Every row gives one point. Two turns around zero, p and q, are shown by what they do to some points. Write where each new point lands after one turn and then the other. Backwards means that the second turn is done in reverse. Each puzzle has new turns, and all numbers are rounded.

Turn p:
[ 31  20 -15] -> [  4 -16 -36]
[-38 -78  15] -> [-49  10  73]
[  1  55 -32] -> [ 24  25 -53]
[-3 -5 24] -> [11 -9 20]
[ 39  40 -29] -> [ 10 -13 -61]
[-30 -31  37] -> [ 1  3 57]
Turn q:
[-67 -27 -56] -> [ 71  30 -49]
[ 40   3 -38] -> [ 28 -37  30]
[16  5 55] -> [-57  -1   3]
[ -3  19 -12] -> [11 11 16]
[  2 -25  66] -> [-63  -5 -31]
[ 13  25 -15] -> [10  1 30]
Where do these land?
p, then q: [-31  11 -20] -> [ 3 21 32]
p, then q: [ 15  -4 -49] -> [44 26 -6]
q, then p: [ 28 -47  -3] -> [-53   0  13]
p, then q: [  1 -31   6] -> [-15  15 -23]
p, then q backwards: [-13  71  66] -> [-16   2 -96]

Turn p:
[ 29 -21 -32 -18] -> [ 21 -26 -38   9]
[ -2  12 -12  69] -> [-15  50 -22 -43]
[ 11 -13  76  -7] -> [-36  21  25  61]
[-23  36 -22  -7] -> [ 26  -3  25 -32]
[  8  10  15 -19] -> [11  0 14 21]
[-23 -23 -25 -18] -> [ -6 -41  -4 -16]
Turn q:
[ 41  -7 -33  25] -> [ 20 -43  -3 -34]
[-33  35  50  29] -> [ 9  7 33 66]
[ 15  -4 -42 -35] -> [-27  -9 -35 -34]
[-7  2 43 -3] -> [19 27  2 29]
[-16 -26 -18 -16] -> [-20  19   3 -27]
Where do these land?
q, then p: [-12 -20 -15 -23] -> [ 15 -15  27  -9]
q, then p backwards: [  2  -5 -24  48] -> [-40  11  -9 -33]
p, then q: [ -6  -6  18 -10] -> [ 7  7 19  7]
p, then q: [  2  26  19 -41] -> [50  1  9 11]
q, then p: [-13  28  -2 -30] -> [ -8  -1   1 -42]
p, then q: [ 29   8   1 -40] -> [ 40 -22  11 -17]
p, then q: [ -3 -31   3  97] -> [-98 -11  -8  25]

Turn p:
[ 18 -32  -7 -43  12 -26] -> [ 12 -33   4   4 -40  35]
[-48 -10  28 -54 -34 -30] -> [ 74 -44  14 -18  13   4]
[  2  47   1  10 -16 -17] -> [ 20  33   6  -7 -10 -34]
[ 17 -32   2  17  -8   9] -> [-26   0  20  -2   9  25]
[ 27 -18  -7  26  26 -35] -> [-37 -11  27   6 -37  -8]
[ 12  34  29 -29  27  20] -> [ 25  12 -24  53  -3  -5]
[ -2 -21  22  34   2  50] -> [-35   8   3  19  53  12]
[-57  -8 -40  22  27  14] -> [-32 -33 -43 -32  21 -30]
[ 30  40 -27  19 -37  15] -> [ -2  68  -5 -23  -6  -1]
Turn q:
[ 52   4  21 -33 -11  13] -> [ 13  34 -26  -3 -46  21]
[ 22 -25  12  16   5  10] -> [  6 -23 -13 -16 -15  21]
[-14 -14 -97 -37  -3 -16] -> [ 8 36 28 44 70 49]
[ 27   7 -14  22 -48 -12] -> [ 55  -8  10  23 -15   0]
[-31   2  32  19  15  30] -> [-41 -32  -4  -5 -14 -24]
[ 19 -22   3 -27 -14 -22] -> [ 24  20 -32  -2   9  13]
[-26  15   8  28  51   0] -> [-37 -18  30 -37  10 -17]
[-48  33  36  12   5  -3] -> [-28  -9   6  -5   0 -63]
Where do these land?
q, then p: [23 19 20 39 10 20] -> [ 31  -5  30 -11  17  32]
q, then p: [-20 -25  15 -40  18 -15] -> [ -3 -12 -47 -13 -20 -21]
p, then q backwards: [-28  -8  49   2 -40  -3] -> [-11   4 -44  29  -3 -44]
p, then q backwards: [-42  19  -5 -33  -7 -35] -> [ 17  -5  31  39 -24 -34]
p, then q: [-17   1  21  19 -33  39] -> [-36  17  22 -40  -5   4]
q, then p: [ 37  50 -45 -23  41  20] -> [ 49  35  -5  38  53 -25]
p, then q backwards: [ 30 -22 -21  38  17  -9] -> [-10  20   6  -7  36  42]
p, then q: [ 22 -32  11   6 -42 -39] -> [-16   5 -49  -2 -44 -19]
p, then q: [ -6  -1 -45  -8  36  23] -> [-2 -2 19 41 40 17]

Turn p:
[-48  18 -45  19  -6 -38  -7 -25] -> [-48 -16   8 -12 -31 -23  18 -51]
[  9   0 -32  60 -10  42  44 -36] -> [ 17  12  32 -16 -30  36 -56 -52]
[-53 -44  -2  42  49  41   3   9] -> [-16  -3 -12  61 -30 -17 -73  -9]
[ 24  -3  23 -32 -33  21 -39  72] -> [ 14  55 -58   5  42   1  23  38]
[ 41 -38  12 -44 -29 -49 -17  57] -> [ 42  -2 -68  -9   4  -5  63  40]
[-25 -18 -49 -20  35  26   5  -4] -> [-46 -27 -24   1 -17  20 -39   5]
[ 68  23  54 -27 -28 -28 -38 -28] -> [ 46   7  32 -53  44 -30  43  44]
[ 34  72  19   5  36 -62 -16  -3] -> [ 10 -48  29  -9  72 -28  45 -28]
[-34   1 -15  38   9  33  24 -54] -> [-21   1  49   2 -36   6 -50 -28]
[-17 -11  34 -41 -23  14  41  10] -> [  0  20  13  30 -19  39  25  42]
Turn q:
[ -5 -21  39 -12  47 -13 -43  23] -> [-54  13  14  46  38   6   9   0]
[ 33  11  36  11  39 -87 -37 -14] -> [-68  54  21 -28  45 -39  31  -7]
[  0  37 -83   4  23  35   8 -59] -> [ 47  52 -56 -15 -38   6 -43 -45]
[  4   5  25 -28  -4  52  10  45] -> [ -7 -37  30  31 -17  26 -40  21]
[-19   5  13  12  18  -8  48 -17] -> [ -5  18  -3  -8 -43  14  31  15]
[ -9  -9  57  13 -49  12  -1 -20] -> [ 26 -28  56  10  -9 -16  38  -8]
[-29  47  43   5 -39   0  10  11] -> [  4 -22  35  11 -41 -50   7  25]
[ -9   4 -20  47   0  97  31  46] -> [ 71  -1   4  41 -24  48 -46  59]
[ 55 -48 -31 -34   2 -54 -27  -1] -> [-37 -13 -21 -52  71  15  -1 -36]
[-21 -32 -78 -19 -36 -34   2 -15] -> [ 22 -35 -79 -35  17  -9  14 -27]
Where do these land?
p, then q backwards: [ -9  34 -34  34  20  -5  20 -21] -> [ 26 -10  14 -52 -11  12 -17 -25]
q, then p: [-62  55 -21 -36  44  18  -8   2] -> [-22  38 -10 -35 -29 -37  16 -73]
p, then q backwards: [ 25  15 -60 -37 -14 -11   4 -19] -> [ 31 -29 -15 -30  -6 -36  48  -4]
q, then p backwards: [  7  -4 -12  15  -7  -6 -40  28] -> [ 15  14  21   1  30  12 -28  16]
q, then p backwards: [ 26  10   5 -18   3 -57 -84 -23] -> [-19  71  -8  39  11  -5 -69   8]
q, then p backwards: [  5 -30  17  13  22  -1  66  24] -> [  6  -8  -4 -67 -23   9  38 -10]
p, then q: [ 62   5  78  -1 -65 -44 -12  25] -> [-46  23  34 -87 -30  34 -43  42]
q, then p: [ 32 -21  26   3  24  58  45   3] -> [ 13  68  13   9  27  12 -36  29]
q, then p: [-85 -64   1  28 -25  48   9 -19] -> [ 83   2  -2 -19 -28  54 -48 -46]

Turn p:
[  2 -31 -65  28  46 -25 -16  -4 -22] -> [-39 -23 -46  29  57  -4  22   0 -26]
[ 20 -66  50 -25  -5   8  26   9  12] -> [-12 -29  52 -15  -7  35  -2 -54  27]
[ 26 -33   8 -64   6  -7 -17  14  -8] -> [-57  -8  43  14  -8  26 -23  -1   7]
[ 13 -33  12  -8 -24   1   8  32  -2] -> [ -7 -28  23  11 -25  20  16 -13  13]
[ 85  26 -68  29  34 -54 -24  12  12] -> [-41   0 -72  89  21 -38 -16   2  36]
[ -1 -44  25   2  -8  38 -18  55 -23] -> [-11 -42  22 -17 -13  52  36  21  27]
[-17  68 -28  39 -30  -5   1 -71  17] -> [ 66  47 -55   6  -2 -32 -33   3 -42]
[  8 -31  34 -25 -17  -3 -32   5  -2] -> [ -3  -3  43  14   0  43 -11   4  11]
[-34  56 -42   6 -19 -18  30 -18   8] -> [ 20  30 -27   1 -22 -57   5   6 -47]
[-86  47  34  21  10  -7  14 -18  21] -> [ 58  53  22 -46  21 -40  30  13 -21]
[ -7  79  30  25 -15  25  36 -35 -45] -> [ 64 -13 -17 -49 -17 -52 -45  35  -3]
[ -9 -38  10 -30  23  47  -6  19  31] -> [-39  17  12 -39  -6  45  20 -17  18]
Turn q:
[-46 -13  21 -27  20 -22  39   7   5] -> [-45 -45 -24   5  11  -6 -25   5  22]
[ -2  18  45 -22 -75   1  34  -9  -5] -> [ 43 -17 -32  36  24 -47 -27 -39  17]
[-29 -16  69   2   1  28  13 -50 -23] -> [ 30 -30  -6 -40  17   9 -49 -27  54]
[ -6  51 -38  25 -36  29  -9  11   4] -> [  8  56   4   7 -37 -47   5 -12  -8]
[ 10 -47 -16  36   9 -46 -49  32   4] -> [-16 -14  29 -33  25  11  34  11 -71]
[ 19  17 -61 -37 -16  50  26  -8 -12] -> [ 30  20 -16  36 -56 -17  21  42  30]
[ 44 -17 -13  50  49 -36 -19  16  34] -> [-28  10  28  -5  -4  64  13  -7 -66]
[ 40  27 -27  10  42 -26 -49  23 -16] -> [-25  38  45   6   9  31  58   0 -14]
[-50 -52  36 -21  19 -53  11 -62  21] -> [-24 -59 -70 -51  37  34 -14 -10  11]
[ -8  27  15 -42 -45  78  -1  -3  19] -> [ 47  44 -19  22   4 -40 -46  30  39]
[ 29   4 -32  27  31  -3   3  43 -31] -> [-19  -3  59  17 -31   9  30   6 -17]
Where do these land?
q, then p: [ 37  28  -2  32 -12 -25  17 -20 -15] -> [ 35 -13 -22 -14  -1   0 -43 -26 -18]
q, then p: [-42  24   5 -37 -21  32 -29  -1  24] -> [-26  45  -8  36   5 -38  17  26  11]
q, then p: [ 34  11  17  12  71   8 -32 -31  29] -> [ -2  30 -22 -72 -31  20 -15  34  17]
p, then q: [ 32   0  35 -42 -28  19  17  80 -21] -> [ 25 -24 -32   3  44 -47 -63   6 -43]
p, then q backwards: [ 35  -4 -92 -47 -19 -15  10 -38 -11] -> [-19  14 -13  28  -8 -36  60  35  81]
p, then q: [-54  28 -71  11 -10 -59  20  94  35] -> [-41 -70 -17  45 -59 -45  -4 -89 -22]
p, then q backwards: [ 35   1  38 -15 -20  43  13  -4 -11] -> [-16 -18  17  23  27  38  29 -30 -12]
q, then p backwards: [-11 -11  35   7 -20  15 -57 -11 -17] -> [-34   9  46  17  34   4  10 -29   1]
q, then p: [-21  -7 -48  10   8  29 -16  -2 -27] -> [  0   2  41  14 -50 -17   5  -6   3]
q, then p: [ -8  19  24  32   3 -20  28 -29  35] -> [  5  17 -27  -5  13  29 -28  16 -46]
p, then q backwards: [-22 -97  30   7  -7  18   3  -7 -10] -> [ 43 -33  39  36  39 -50 -11 -19 -33]
p, then q backwards: [-15   8  28  31  55 -45  27 -31 -10] -> [-23   2  53 -14 -53 -10 -39  19 -24]
